Each row of a before or after table is a point. One or more steps were done to the points. Then noise was added and the rows were shuffled. The steps act on columns, c1 being the first. Write out the steps. A step turns or swaps two columns, mirrors them in a line or flattens them onto one, adds a multiple of one to another, or multiplies or shifts one. Angles are multiples of 10 degrees, from the lower column toward the higher: turns from -170 to 170, lines from 10 to 170 but not 90. Use the fewest steps. Two steps may share a column if one is a turn and the other turns, adds or multiplies; they go together, in the order done. Otherwise the lowest column goes first.

Before:
[[  7 -27  -9]
 [  9  15   6]
 [-28  27   5]
 [-16 -16 -18]
 [  1 -55  13]
 [-22  29 -31]
 [-24  -2  -8]
 [-26  25  -5]
 [ -8 -19   0]
 [  3 -29  38]
 [-33 -11  45]
 [ 19  12  16]
 [ 47  48  41]
 [ 59 -21  15]]
After, 14 rows:
[[  1 -12  29]
 [-38   2  -6]
 [-53 -16  43]
 [ 94  -8  20]
 [-46   2  -4]
 [-41   4 -12]
 [ 30  -3  11]
 [  5 -16  44]
 [ 14   0   1]
 [-35  14 -38]
 [ 11   0   0]
 [-13  -1   6]
 [-26   4 -11]
 [ 76  -7  20]]
Steps: multiply c1 by 1.6; flatten c2 and c3 onto the line at 110 degrees

Before, 13 rows:
[[-14  28  -7  -7]
 [ -4 -21 -28  21]
 [-18  -7  -3  -1]
 [  8  14 -21  13]
 [ 14  28 -23  22]
 [ -8   5 -15 -16]
 [ -5  29   7  12]
 [-56  10 -14   0]
 [-29 -11 -41  22]
 [-49  15 -29  -9]
 [  0 -29 -15  17]
 [-22 -17 -34  11]
 [-17 -38 -24   4]]
After (13 x 4):
[[-56  37  10 -18]
 [-52  26  25   0]
 [-16 -17   9  -3]
 [-21 -53 -19  42]
 [ -4  70 -26  45]
 [-16  70   4 -14]
 [ -9 -72 -11  35]
 [-39 -43 -12  22]
 [-48 -28 -12  44]
 [  1  72   8  24]
 [-15  12  -7 -33]
 [-29 -96  -7   8]
 [ -8  35 -22  26]]
Steps: turn c1 and c3 by -40 degrees; multiply c2 by 2.5; multiply c4 by 2

Before, 11 rows:
[[  2 -45   5 -22 -10  13]
 [  7  -8   5 -25 -17   4]
 [ 95  16  18  -9 -24  -3]
 [ -1  10  16 -17   1  -1]
 [  7  20  14  10  61  22]
 [  9  14  25 -23 -13  45]
 [ 41 -18  20   4 -24  11]
 [ -2  16  23  10 -21   2]
 [  6  17 -20   8  16   5]
 [ 29 -16  -6 -28  29  10]
 [ 41   8   3   7 -24  -1]]
After (11 x 6):
[[ 41   7   3   8 -24   0]
 [ -2   9  22  16 -21   6]
 [  7  10   9  20  61  24]
 [ 41   5  18 -17 -24  15]
 [  7 -25   5  -8 -16   5]
 [ 29 -28  -7 -15  29   9]
 [  2 -22   3 -45 -11  14]
 [  8 -23  16  14 -13  48]
 [ -2 -18  16  11   1   2]
 [ 95  -9  18  17 -24  -1]
 [  6   7 -21  16  17   1]]
Steps: swap c2 and c4; turn c3 and c6 by 10 degrees

Before, 8 rows:
[[-17 -44  23 -25  10 -28   3   4  -3]
 [-23  92   8 -33  62 -30 -23   9 -30]
 [ 18 -14  24  20 -24 -20  -3   0   5]
 [-18 -26  23 -33 -22  -9 -31  13  11]
 [-17 -19  20  37  -4  15 -24   5 -30]
 [  1 -44  -6  41 -10  -6 -19  21  21]
 [ 20 -30  27  62  -2  45   1  21  20]
 [ 62 -25  13   9  22 -12 -40 -17  19]]
After (8 x 9):
[[ 42  -8  -5 -21 -11  -8 -40  63  18]
 [-94  -5   7 -25  61 -29  27  33 -31]
 [ 43 -25  21   4  13 -31  27   9  -4]
 [ 17  17  25   0 -25 -18 -18   4   2]
 [ 20 -24  20 -25 -23  -8  29  41  11]
 [ 32  11  24   1  -3  47 -61  61  16]
 [ 15 -19  21 -23  -3  19 -38  16 -35]
 [ 39  56  17 -41  19  -8  -8 -51  22]]
Steps: turn c1 and c2 by 80 degrees; turn c4 and c7 by -90 degrees; multiply c8 by 3

Before (9 x 11):
[[ -2   1  -3   4  -7  11 -10  13  14   2   8]
 [  4 -15   2 -16 -23 -29 -21   7  13  10   5]
 [-12  10  17  26  -9  14   7 -30 -18  -7   4]
 [-10 -11 -10 -10  -9  11 -30 -11   5   4  32]
 [-20  26   5 -19   0  12 -16 -34   4  -7   1]
 [-21   2  10   4  29 -11 -22  12   6   1  17]
 [ -6  -2 -14  12  -9 -17 -32  -6 -13 -12  16]
 [-42   6   7  10 -25 -10   5 -13  12  17  -6]
 [ -5   3  23   6   0  22  -7 -27  21 -13 -28]]
After (9 x 11):
[[ -2   4 -13  22   0  -1  -7 -28 -22  23 -83]
 [ -8 -16  -6 -32 -23  10 -23   7 -11  -9  15]
 [  8 -11   8  10 -10  13 -30 -11  -8  -8  96]
 [ -3   1   2  12  -8  -3 -11  13 -15  -4  24]
 [ 18   1 -10 -11  30  -5 -21  12 -12   4  51]
 [ 10  -2  19 -14  -9 -15 -32  -5  10   3  48]
 [ 35   6 -14  -8 -25 -11   5 -13 -26 -12 -19]
 [ 18  26  -1   8   0  20 -16 -34 -10   9   4]
 [ 18  11 -11  18 -10 -24   6 -30  12  15  12]]
Steps: turn c1 and c9 by 160 degrees; turn c3 and c10 by 150 degrees; turn c4 and c6 by -80 degrees; multiply c11 by 3
